Rows are points. Each table stands for the endless flat space through its points: a line for two points, a plane for three, and so on. The two share one point or none. Which?
In the rows, zero is written as 128.

First (2 x 3)
[[160 119 116]
 [154 109 118]]
Second (2 x 3)
[[142 106 133]
 [148 107 127]]
They share: no point

First (2 x 6)
[[150 127 104 112  95 112]
 [151 127 112 117 101 120]]
Second (4 x 6)
[[160 117 104 112  92 122]
 [140 133 132 124  68 122]
 [154 123 114 128  93 124]
 [161 121 109 115 126 130]]
They share: [152 127 120 122 107 128]

First (2 x 8)
[[138 124 140 117 128 145 137 119]
 [140 116 132 116 135 148 139 114]]
Second (3 x 8)
[[150 102 117 125 133 161 116 118]
 [148 104 114 120 129 168 121 116]
 [144 104 112 112 135 168 137 108]]
They share: [144 100 116 114 149 154 143 104]

First (3 x 11)
[[126 127 143 144 133  94 114 118  97 107 159]
 [108 151 131 132 139  94 136 110  97 115 163]
 [150 103 170 156 124 115  91 140 103  97 148]]
Second (2 x 11)
[[135 121 157 144 130  94 108 117 105 105 157]
 [127 125 143 148 132 108 112 131  93 105 155]]
They share: [131 123 150 146 131 101 110 124  99 105 156]

First (3 x 14)
[[158 103  77 106 104 137 131 123 119  80  97 113 106 103]
 [146  95  85 102  98 141 121 109 103  86 107 105 120 115]
 [158 113  81 110 110 132 141 127 131  82  93 124 107 103]]
Second (3 x 14)
[[144 125 108 109 112 140 139  96 111  87 115 132 159 134]
 [136 101 138 127  74 132 105 128 111  91 133 144 141 152]
 [105 107  92  95 122 123 152  87 122 123  90 108 129 120]]
They share: [128 113 109 108 107 132 136 100 115 101 110 126 144 133]

First (4 x 18)
[[131 165 108 151 148 136 203 129  76 156 157 115 165 140 155 132  97 123]
 [155 156  93 166 127 148 185 120  97 180 136 112 180 122 134 144  94 105]
 [145 158 106 152 140 133 190 131  88 160 147 115 168 141 149 135 104 117]
 [161 146 112 146 112 131 152 147 126 154 111 119 160 147 121 145 112  97]]
Second (3 x 18)
[[146 172 125 155 106 152 116 143 103 139 119 120 171 154 102 138 113  94]
 [149 137 119 126 115 114 174 166 141 138 105 122 135 156 130 148 110 103]
 [142 136 125 127 126 120 172 155 135 143 103 128 131 154 134 138 101  98]]
They share: [147 150 122 137 113 129 152 156 126 139 110 122 148 155 120 143 110  99]

First (4 x 24)
[[141 103 143  99 155 129 116  87  66 135 172 102  87 102 151  69 118 136
  165 124  85 111 143 127]
 [151 110 153 104 134 134 139 116 101 136 147 112 107 110 131  95 129 126
  150 116 111 103 131 138]
 [142 110 152 120 123 146 167 141 133 118 124 116 118 112 112 129 131 125
  138 116 142  98 128 139]
 [161  83 141 113 136 131 131  89  85 134 181 138 122 141 138 100 109 109
  139  91 130 109 119 115]]
Second (5 x 24)
[[150 149 138 135 108 178 173 113  80 117 121 130 111 128 113  81 152 104
  119 145 131  86 124  84]
 [156 105 147 102 160 143 129 117  94 119 161 109 119 105 112 121 126 115
  169 117 131  91 119 129]
 [121  98 141 120 124 126 162 114 125 136 136 107  86 107 150 100 109 152
  129 117 110 124 159 148]
 [115  92 164 138  94 147 161 128 102  94 128 132 113 131 142  88 130 141
  129 113 107 105 126 121]
 [121 103 141 129 105 134 176 116 126 131 123 113  81 115 151  84 120 147
  118 118 113 128 161 133]]
They share: [140 104 146 114 137 140 147 117 105 122 146 112 106 110 128 107 123 129
 148 118 122 104 134 131]

First (4 x 24)
[[104 163 161 138 108 129 126 142 136 164 117 150 134 149 158 155 138 132
   86  94 103 115 167 143]
 [130 137 169 114 100 129 118 132 138 112 139 158 126 119 164 155 112  82
  120  78  83 111 147 119]
 [ 98 159 143 154  96 111 116 126 154 152 145 124 140 149 142 153 128 118
  100 108 107 105 161 117]
 [125 140 162 121  99 121 117 129 143 119 144 150 130 123 159 153 113  88
  118  85  87 107 147 115]]
Second (4 x 24)
[[130 150 134 127 107  90 139 108 150 159 145 157 132 125 162 163 135 104
   92  79  96  93 161 109]
 [137 154 135 140 108  86 155 107 169 154 158 147 140 139 161 168 134  96
   91  81  99  85 155 128]
 [138 142 150 160  62  83 115 127 138 169 162 124 127 146 122 163 106  83
   76 104  53 111 103 138]
 [ 84 158 158 128 128 125  99 137 138 149 106 154 141 126 170 129 136 145
  114  98 113 105 181  96]]
They share: no point

First (5 x 24)
[[130  88 140 143 158 175 103 148 116 156 106 121 166 117 115 144 117  87
  113 148 137 139  88 163]
 [120  97 143 142 154 185  93 150  94 155 106 139 172  99 124 154 114  85
  107 170 130 146 100 157]
 [162 149 131 110 100 123  83 148 116 155 110 125 142 131 108 166 154 109
  191 160 102 136 160 105]
 [181 116 148 131 127 123  99 120 130 168 101 116 166 140 112 130 131 139
  165 148 102 129 116 155]
 [134 124 144 130 127 158  92 145  83 151 106 145 154 120 117 175 125  94
  157 170 112 150 135 110]]
Second (4 x 24)
[[139 125 165 112 151 149 103 139 146 163  89 100 146 146 108 157 143 103
  149 141 106 109 121 138]
 [126 108 175 100 157 173 114 158 152 155 123 105 136 144 108 163 157 128
  137 125 119 135 135 125]
 [141  79 129 144 131 141  81 117  70 123 109 154 174 102 100 129  99 101
  141 157 128 169  93 124]
 [136  95 153 123 144 150  87 129 106 138 106 130 159 120  97 139 127 107
  141 147 118 147 109 127]]
They share: no point

First (3 x 24)
[[109 139 157  95 112 111  99 140 146 116 140 161 134 145 146 135 119 152
  110 123 149 112 138 101]
 [102 140 159  87 117 104  92 143 158 109 142 152 131 139 144 136 108 147
  105 121 159 106 142  96]
 [130 171 136 114  92 117 110 166 130 122 129 153 123 143 132 172 117 142
  100 124 159 105 111 101]]
Second (5 x 24)
[[140 131 153  83 107 120 107 153 157 115 128 204 120 166 154 163 116 146
   77  99 160 108 127 118]
 [126 137 155 111 117  96 111 143 119 125 148 158 120 142 138 153 114 138
   95 121 156  92 129  94]
 [122 154 161 108 118  94 111 136 105 125 162 146 128 139 147 161 113 129
  112 132 151  88 127  99]
 [ 93 191 171  89  86 117 102 163 141 105 163 162 153 146 173 180  98 138
  144 132 162 113 133 125]
 [124 169 135 119 113  93  90 133  94 135 151 116 133 120 139 144 134 136
  121 155 131  91 128  80]]
They share: no point

First (2 x 24)
[[105  97 176 113 116 121 122 125 133 126  90 153 140 108 151 131 147 131
  141 164 130 158 128 102]
 [103 111 162 105 114 121 108 125 131 122 102 141 130 124 149 139 133 135
  127 154 140 144 134 110]]
Second (5 x 24)
[[ 60 111 162 122 111 108 131  96 161 116 118 172 108 118 174 207  97 162
  181 212 162 121 151  84]
 [139 131 150  94 118 133  73 140  93  97 110 102 136 142 135  95 154 113
   81  98 133 155 138 136]
 [ 84 119 155 132 128 111 108 110 133 106 134 160 125 131 159 179 122 145
  155 180 149 124 148  99]
 [109 121 128 131 146 100 103 129 119 130 145 144 135 164 124 139 150 120
  123 141 105 134 136 143]
 [107 114 119 106 131  95 122 130 138 157 123 134 121 170 116 129 142 119
  118 138  91 144 130 160]]
They share: no point

First (4 x 24)
[[115 137 102 107 166 152 145  93 118 128 134  91 141 144 109 126 137 112
  156 118 117  97 129 128]
 [109 141 104 137 124 168 147 125 136  80 116 141 123 112 103 178 109 104
  160 134  71 131 129 140]
 [121 168 100  96 139 142 156 104 136 129  92 104  97 107  84 134 104 130
  131 139 115  99  98 137]
 [156 148 155 119 186 134 157  90  93 135 127  75 148 179 117 134 122 130
  159  83 134  96 146  99]]
Second (4 x 24)
[[112 170 111 131 151 129 127  83 102  84  87 126 157 135 117 147 108 130
  170 115 126 115 142 112]
 [106 177 107 136 155 132 120  87  95  79  87 128 164 130 124 151 101 138
  170 120 133 121 142 115]
 [142 139 135 102 139 146 162  83 145 141 111  88  98 152  82 123 135 106
  154  86  95 101 114 121]
 [102 160  86 133 181 164 144 130  73  95 129 119 138 100 108 160  95 122
  146 149 124 117 145 153]]
They share: no point

First (4 x 24)
[[116 140 141 161 126 138 142  99 132 104 161 124 125 142 124 102 151 116
  114 119  95 134 155 127]
 [118 126 119 179 133 145 136  96 162  78 174  94 103 178 146  97 143  95
  134 121  90 125 136  96]
 [ 65 119 135 192 175 103 113  53 158  81 176 112 105 162 116 121 131  88
  122 117  86 122 160 109]
 [128 116 163 129 123 135 150 120 118 120 136 142 119 138 114 107 127 107
  118 149 116 145 166 144]]
Second (4 x 24)
[[ 99 103 134 163 153 111 121  76 125 100 139 109 112 155 137 125 138  88
  143 144  92 147 143 147]
 [109  98 152 172 147 133 147  73 111  87 129 130 113 177 124 126 141  73
  149 148  87 141 158 153]
 [117 128 162 152 135 143 153 109 139  97 147 142 101 159 118 100 127 105
  115 128 107 127 172 125]
 [117 108 143 155 133 132 140  98 131 101 152 119 118 158 122 112 133  90
  132 146 102 140 152 127]]
They share: [115 117 147 152 135 132 140 103 137 102 152 124 111 154 123 107 130  99
 124 138 105 136 157 125]

First (3 x 24)
[[100 138 158 134 131 103 117 126 137 129 135 154 116 118 128 147 119  95
  125 148 101 134  98 123]
 [ 88 144 184 162 141  99 133 104 133 117 133 152 124 106 124 151 125  83
  135 152  91 142 104 119]
 [ 98 124 144 122 133 107 117 140 149 129 125 156 120 134 138 147 125  99
  115 134 103 132  90 113]]
Second (3 x 24)
[[108 129 158 124 131  87  99 130 117 123 132 164 114 108 119 137 118  82
  113 160 108 126 119 118]
 [104 149 138 140 131 127 119 134 149 155 156 128  90 132 119 165 118 122
  133 144 116 122  63 154]
 [108 145 156 120 119  99 109 128 133 131 138 162 118 112 131 139 108  96
  127 154  98 138 107 124]]
They share: [107 142 152 126 125 103 109 130 133 135 141 154 110 116 125 145 113  99
 125 153 105 131  99 130]

First (3 x 24)
[[140 121 166 119 111 102 148 127 124  95 119 119 105 149 111 151  77 138
  138 160 143 146 160 151]
 [ 86 101 102  99 107 106  98  81 144 103  99  75 119 165 115 111 139  98
  136  86 119 134 152 119]
 [115 126 149 102 101 123 122 122 130 115 135 119 107 134  99 128 100 137
  155 140 116 116 140 137]]
Second (3 x 24)
[[109 144 114 101  85 111  95 108 131 105 100 102 113 157 126 128  98 111
  149 151 130 139 135 153]
 [133 104 154 107 116 100 144 118 140  94 126 104  99 153 110 136 112 137
  136 122 128 121 152 124]
 [133 128 142  89 113 103 123 136 155  85 108 122 105 177 134 148  94 119
  145 143 134 115 131 133]]
They share: no point

First (4 x 24)
[[101 135 115 140 103 192 160 158 157 154  90 134 139 104 142 137 147 119
  130 157 103 122 111 116]
 [112 100 142 132 103 162 148 189 120 188 112 131 107 142 102 133 145  78
  117 132  90 110 127 107]
 [106  94 128 130 119 140 142 173 126 166 110 121 117 122 114 123 113 100
  113 122 106 124 127 103]
 [ 96 134 112 136 109 180 154 157 158 156  86 137 135 102 140 135 137 118
  131 152 104 122 119 119]]
Second (5 x 24)
[[ 80 113 104 145 117 147 119 160 143 163  89 113 134  82 117 115 104 129
  102 141 120 142 103 110]
 [ 68 111  99 132 111 124 121 157 154 169 112  91 121  69 105 121  83 128
  103 138 141 139 123  96]
 [139  89 149 135 151 161 161 142 142 120  94 126 127 121 164 113 108 123
  146 104 102 125 127 108]
 [107 128 110 127 134 155 132 144 148 139  81 131 165 106 137 112 125 126
   91 146 106 168  65 103]
 [ 62 113  95 120 115 104 116 145 168 172 127  74 120  62  95 117  68 127
   97 137 158 145 127  80]]
They share: no point

First (6 x 24)
[[142 145 110 146 113 162  98 155  72 142 161  98 123  92 126 139  70 136
  128 131 100 152 121  82]
 [123 131 105  98 124 129  70 153  75 117 144 145  98 154 141 153 110 148
  135 137  88 129 131  82]
 [110 100  91 136 117 136  89 128  96  83 159 164 118 146 107 168 105 124
  144 128 107 141 153  88]
 [ 76 110  99 116 144 127 112 151  76 113 163 151  77 154 133 148 101 161
  145 132 128 100  97 115]
 [127 142 111 104 108 165 100 148  86 134 133 115 104 124 125 130  90 141
  120 159 109 149  91  94]
 [133 136 118  88  85 136  92 127 127 102 124 160 134 154  98 126 121 109
   96 170 100 145 107 103]]
Second (5 x 24)
[[ 93 112 102 121 102 142 123 131 105  99 158 151 113 146 109 150 102 137
  132 150 122 133 112 100]
 [145  94 135 160 119 142 129 144  93 112 172 199 104 142  95 117  81 162
  130 151 132 135  84 115]
 [108 116 149 135 145 145  97 157 119 104 141 165  92 136 119 134  63 141
  130 118 136 105 108 105]
 [109  85 121 155  85 143 140 130 101 109 194 176 106 143 102 136  93 165
  136 149 135 136  95  97]
 [123 100  85 134  86 140 143 120  83 105 174 173 124 150  89 136 120 146
  129 178 116 158  93 112]]
They share: [102 115 103 120 113 144 112 133 103 103 149 150 110 141 106 141 101 130
 126 148 123 132 105 109]

First (2 x 24)
[[116 105 140 126 133 141 130 121 119 154 159 116 163 118 135 114 104 109
  105 120 144 139 126 154]
 [112  99 137 133 128 138 133 114 117 157 164 116 170 112 130 108 109 116
  108 118 143 142 119 158]]
Second (6 x 24)
[[109 115 152  95 130 123 140 101 139 133 107  93 141  90 127 108  85  84
  147 140 168 125 111 145]
 [132 103 147 129 167 120 156  83 145 107 151  70 151 102 122  98  70  89
  160 109 184 130  87 169]
 [140 141 116 115 166 145 150  73 159 158 152  62 146 146 148 137  85 129
  119 114 150 153  69 143]
 [135 100 130 155 164 158 128 144 104 149 209 128 177 152 142 125 114 115
   69  89 138 148 145 173]
 [131 144 125 109 127 167 104 130 136 202 154 122 140 152 158 156  99 123
   66 132 102 151 131 121]
 [118  92 171 123 132 117 121 125 130 113 128 119 136  62 103  95  68  47
  154 127 165 113 143 164]]
They share: [120 111 143 119 138 144 127 128 121 151 154 116 156 124 140 120  99 102
 102 122 145 136 133 150]

First (3 x 24)
[[132 135 160  98 142 107 148 114 139 140 123 105 119 131 116 128 124 126
  150 120 133 153 105  98]
 [130 145 146 108 156 117 142 122 133 124 125 111 111 131 102 122 110 122
  142 126 141 137 115 110]
 [130 160 139 115 166 121 138 133 132 106 122 110  99 135  89 110  99 116
  133 138 150 116 118 115]]
Second (5 x 24)
[[134 156 171 125 130 105 152 135 134 128 114  92 109 133 131  94 119 136
  167 120 166 136 106  99]
 [144 152 161 155 124  87 139 136 157 118 134  81 145 164 163  76 110 170
  158 106 159 131  92  93]
 [138 138 154  79 166 115 153 133 131 123 122 113  91 117  69 136 130  90
  135 140 135 133 113 118]
 [143 119 157 111 163  80 156 171 148 102 135 120 130 153  93 109 150 126
  133 134 136 146  82 116]
 [113 175 164  99 139 134 147 105 117 138  92 101  78 114 108 115  97 113
  162 137 161 133 125  91]]
They share: [132 150 153 105 152 111 144 125 138 122 120 104 107 135 103 116 113 120
 141 132 142 132 108 103]

First (3 x 24)
[[120  94 127  92 152 131 105 122 107 108 100 120 145  88  97 107 115 144
  115 157 140 145 133 120]
 [125 113 151 137 160 131  92 140 156 133  92 121 151 112 107 104  81 140
  107 140 183 127 176 131]
 [138  94 107 102 139 131  81 107 120 103  75  97 140  68  95 119 118 122
   90 130 139 160 151  95]]
Second (5 x 24)
[[115 122 149  95 177 120  96 118 112  94 134 118 136  97  98  86  90 148
  134 169 145 155 150 120]
 [137 109 145 129 140 107 123 127 117 120 110 112 151 106 118  97 109 135
   91 163 146 136 153 131]
 [ 96 133 140  84 192 142  93 134 135 118 113 141 130  97  83 103  98 142
  142 148 158 151 157 144]
 [131 137 147 133 148 107 137 133 129 122 112 118 137 108 114  87 123 121
   89 161 146 138 159 145]
 [118  99 106  93 140 117 104 154 127 135 103 139 164 111 130 130 104 140
  114 122 142 109 174 158]]
They share: no point

First (4 x 24)
[[147 134 144 134  93 111 131 106 119 120 114 114 146 109 126 103 117 146
  138 127 135  98 115 136]
 [127 134 184 124  93 126 111 101 104  90 134 144 111  89 151 143  97 111
  108 137 175 118 140 171]
 [117 147 134 138 116  99 135 129  97  98 135 111 113 114 151 137 127 141
  136 153 142 110 107 128]
 [115 155 102 142 128  81 155 145  89 100 131  93 111 126 153 133 147 163
  158 161 116 108  81  98]]
Second (3 x 24)
[[138 131 118 138  90  77 129 114  88 113 107 128 117 110 145 139 143 141
  109 121 137  87 119 118]
 [132 131 124 138  98  84 123 122  90 107 113 127 117 117 153 132 140 143
  114 128 141  93 123 123]
 [118 137 142 138 116 105 117 134 100  96 132 119 119 125 161 121 126 143
  130 148 150 109 125 137]]
They share: [122 143 142 138 110 105 129 122 104 103 133 114 121 112 145 131 121 137
 131 147 147 107 115 136]

First (6 x 24)
[[118 151  92 100 156 127 189 101 131 107 136  99 163 133  92  75 137 134
  142 131 109 174 134 128]
 [120 116 137 160  89 123 127 138  80 143 130 178 140 126 133 122 168 123
  149 115 155  99 132 105]
 [100 101 108 124 104 173 141 115  79  83 150 151 109 113 138 113 103 110
  154 129 113 132 130  90]
 [104 135 104 136 146 137 161 127 105 113 130 105 137 103  80  73 133 118
  162 119 119 180 154 146]
 [107 150 102  83 128 126 176  87 115 103 132 139 169 159 134 101 139 114
  136 125  94 120 108  85]
 [125 134  91 112 151 142 185 110 128 101 146  99 145 119  93  80 128 145
  144 138 123 183 140 131]]
Second (6 x 24)
[[100 108  85 141 159 155 168 165 100  88 142 152 150 173 118  97 148 130
  138  91 152 143 148 141]
 [135 163  85 171 132 102 134 113  98 125 115 155 147 155 176 119 180 189
  175 133 116 141 137 116]
 [136 147 140 151 102  97 106 136 116 125 122 176 192 107 140 122 159 143
  144 168  99 151 147  53]
 [ 91 100 120 118 134 156 151 191  97 129 152 160 157 158 144 100 145 140
  117 140 103 168 174 109]
 [114 131 112 106 113 137 187 132  82 165 124 135 118 104 120  70 143 123
  148 133 125 108 114 115]
 [132 152  75 145 140 121 171 133  80 139 113 154 133 137 151  77 156 163
  160 128 127 109 118 117]]
They share: [115 130 116 133 119 128 156 126 104 124 129 143 145 125 118 104 155 126
 153 120 135 133 130 114]

First (3 x 24)
[[125  94 123 112 104 104 115 106 110 153 157 157 162 114 116 119  97 141
  118 119 142 134 122 101]
 [111  79 109  91 117 100 129 107  92 145 148 159 150  94 126 132 114 129
  113 128 132 140 128 114]
 [129 101 129 119 101 108 115 105 116 149 160 151 162 122 122 116  96 139
  117 124 144 130 122 104]]
Second (4 x 24)
[[109  84 135 128  93 132 131  75 116 140 156 139 121  83 118 135 132 104
  114 153 128 121 120 108]
 [132  99 132 104 133  94 150 114  98 118 142 159 151 120 125 129  93 123
  143 153 120 124 148 152]
 [115  87 132 123 114 126 147  89 106 126 152 144 132  90 118 132 116 115
  131 161 117 119 125 128]
 [125 106 135 104  91  95 117  97 123 147 155 147 145 125 146 123 118 110
   97 121 153 128 134 113]]
They share: no point

First (2 x 24)
[[132 122 113 141 156  90 137 150 125 160  94 140 103 160 121 151 103 147
  154 150 139 167 121 143]
 [112 157 133 181 126 120 157 145 120 145 109 145 143 140 146 116 133 172
  144 145 129 137 131 138]]
Second (2 x 24)
[[136 136 133 147 139 102 162 136 119 157 105 161 105 144 112 119 111 154
  137 145 121 161 118 156]
 [ 96 141 113 157 149  92 122 161 134 162  95 126 140 159 147 154 126 169
  172 140 146 151 143 121]]
They share: no point

First (5 x 24)
[[117 166 105 151 139 180 156 155 119 157 130 121 143 131 118 122 164 122
  112 115 136 110 152 158]
 [ 96 136 154 131 147 110 176 130  83 143 144  96 152 137  73  74 100 151
  141 133 172  92  86 141]
 [102 157 136 139 123 143 178 131  92 139 145 115 145 131  88  96 126 131
  133 119 163  99 125 138]
 [ 98 116 135 122 141 115 161 159 102 120 103  62 145 113  95 107 106 166
  120 158 171  83 103 119]
 [108 139 134 139 113 133 182 143  92 115 133 121 153 125  88 100 112 125
  127 123 175  79 137 112]]
Second (3 x 24)
[[ 95 150 123 132 178 130 166 135 122 162 113 132 144 143  92  82 164 151
  138 112 142 120 134 129]
 [145 128 131 180 136 166 124 181 108 130 155  86 136 151 124 116 136 145
  106 168 122  84 138 151]
 [ 93 166 107 120 150 156 180 141 108 170 113 112 160 113  98 112 136 121
  118  98 168 108 112 169]]
They share: [112 149 119 144 151 154 157 154 111 154 128 107 148 133 106 107 142 136
 118 126 146 102 126 154]

First (6 x 24)
[[143 171 132 113 152 178 166 124 101  81 141 165  99 113 152 131 127  92
  139 109 117 126 104 100]
 [ 84 161 171 133 109 119 116 153 119 120 135 134 141  92 113 162 100 110
  149 145  83 128 155 139]
 [112 170 143 124 111 141 146 128 108 103 140 144 109  87 133 156  94  80
  141 133  91 143 127 140]
 [121 144 146 146 141 165 159 149 122 119 119 176 137 136 129 111 155 128
  132 113 104 110 119  84]
 [126 149 113  97 127 161 152 131  79  78 139 124  85 106 139 156  54 118
  141  89 123 120 113 113]
 [ 95 124 164 174 105 141 149 155 134 151 105 168 161 134  97 113 153 144
  134 121  94 104 127 100]]
Second (6 x 24)
[[153 195 116 108 118 123 136 167  54 119 142 149  80 106 176 142 115 127
  100 155  62 123 144  98]
 [117 177 148 134 172 156 142 153  91 109 141 157 121 133 147 165 132  77
  115 138  94 121 105  61]
 [108 142 138 127 144 204 187 116 144 113 116 177 151 142 130 137 158 131
  118  83 142 157 127 116]
 [130 196 104 121 147 162 148 140  82 108 133 148 107 126 157 151 143 110
   92 158  93 126 118  93]
 [150 130 141  85  75 168 133 170 105 143 158 213 100  64 112 125 101 119
  145  92  85 169 142 107]
 [117 165 105 116 138 209 161 121 125 114 131 178 133 120 119 144 157 108
  105 125 126 154 108 104]]
They share: [116 155 139 124 139 155 146 149 110 104 131 155 122 118 137 135 116 117
 136 117 100 121 131 101]

First (5 x 24)
[[101 105 113 182 143 118 149  81 115  96 118 152 107 100 102  93 148 135
  166 105 181 130 114 134]
 [133 129 103 137 142  94 165 131 125 116 135 140  72 120 137 137 138 161
  142 164 130 104 123 146]
 [115 141  93 164 133 114 155 107 127 122 108 148 113  90 122 133 114 129
  140 141 139 114 102 146]
 [109 120 108 169 149  99 143  91 127 108 114 174 107 118 105 111 145 131
  141 125 167 100 124 147]
 [ 97 136  94 152 148  87 129  63 157 118  85 190 144 100  72 121 113 101
  103 138 152  74 119 123]]
Second (6 x 24)
[[143  93 143 116 139  99 177 151 114 113 139 127  57  78 115 120  92  79
  162 127 141 150  94 115]
 [107 161  83 172 135 111 132  85 144 120 114 148 108 105 119 136 162 177
  126 185 154  74 126 125]
 [ 97 164  72 208 127  97 146  50 132 102  92 153 152 159 103 123 147 183
  127 127 118  81 110 179]
 [123 141 100 148 146 120 138 113 136 115 128 144  84  89 123 143 144 153
  138 179 158  95 126 118]
 [141  99 149 116 139 103 176 145 120 110 136 134  52  79 111 126  94  85
  160 133 142 146  98 119]
 [ 92 161 109 172 105 109 160  82 164 127 117 126 108 108  91 126 135 161
  148 161 148  83  88 122]]
They share: no point

First (3 x 24)
[[109 134 104  96 130 116 112 104 116 120 149 145 122 156 109 156 156 119
  123 128 140 143 118 124]
 [ 95 148 124 107  90 141 127  93 130 105 100 149 109 153 131 166 147 142
  148 157 134 152 122 115]
 [115 116 104 105 142 119  97  95 122 135 170 145 131 147 115 150 165 104
  102 107 146 134 106 109]]
Second (4 x 24)
[[131 137  98  79 146 119  88 108 132 102 157 140 113 143 123 161 150 129
  116 130 135 165  90 133]
 [124 118 109  99 140 105 112 120 131  93 132 150 121 163 125 175 143 112
  122 129 150 165 122 124]
 [ 92 130 106 125  99 117 136  97 102 131 123 144 129 169 100 147 161  96
  114 137 137 123 144  83]
 [122 126 117  84 148 121  97 109 142 101 150 153 116 146 135 176 146 139
  137 122 151 167 101 152]]
They share: [107 133 109 101 123 123 112  99 121 120 142 146 121 153 116 157 156 121
 124 130 140 143 116 118]

First (2 x 24)
[[116 111 106 130 115 124 113 144 137 125 114 133 107 129 123 116 104 124
  108 137 148 127 153 143]
 [148 127  98 130 127 128 121 144 125 145 114 121 119 133  99 144 136 132
   96 165 132 123 129 155]]
Second (3 x 24)
[[137 121  93 138 119 121 125 146 126 136 112 122 116 127 117 118 122 121
   90 152 141 114 143 141]
 [121 126  87 137 126 125 115 151 136 125 128 132 128 147 102 121 121 114
   99 162 160 118 130 145]
 [113 119 113 116 129 137  97 144 146 126 128 142 116 151  91 152 116 135
  128 156 151 146 129 165]]
They share: [132 119 102 130 121 126 117 144 131 135 114 127 113 131 111 130 120 128
 102 151 140 125 141 149]
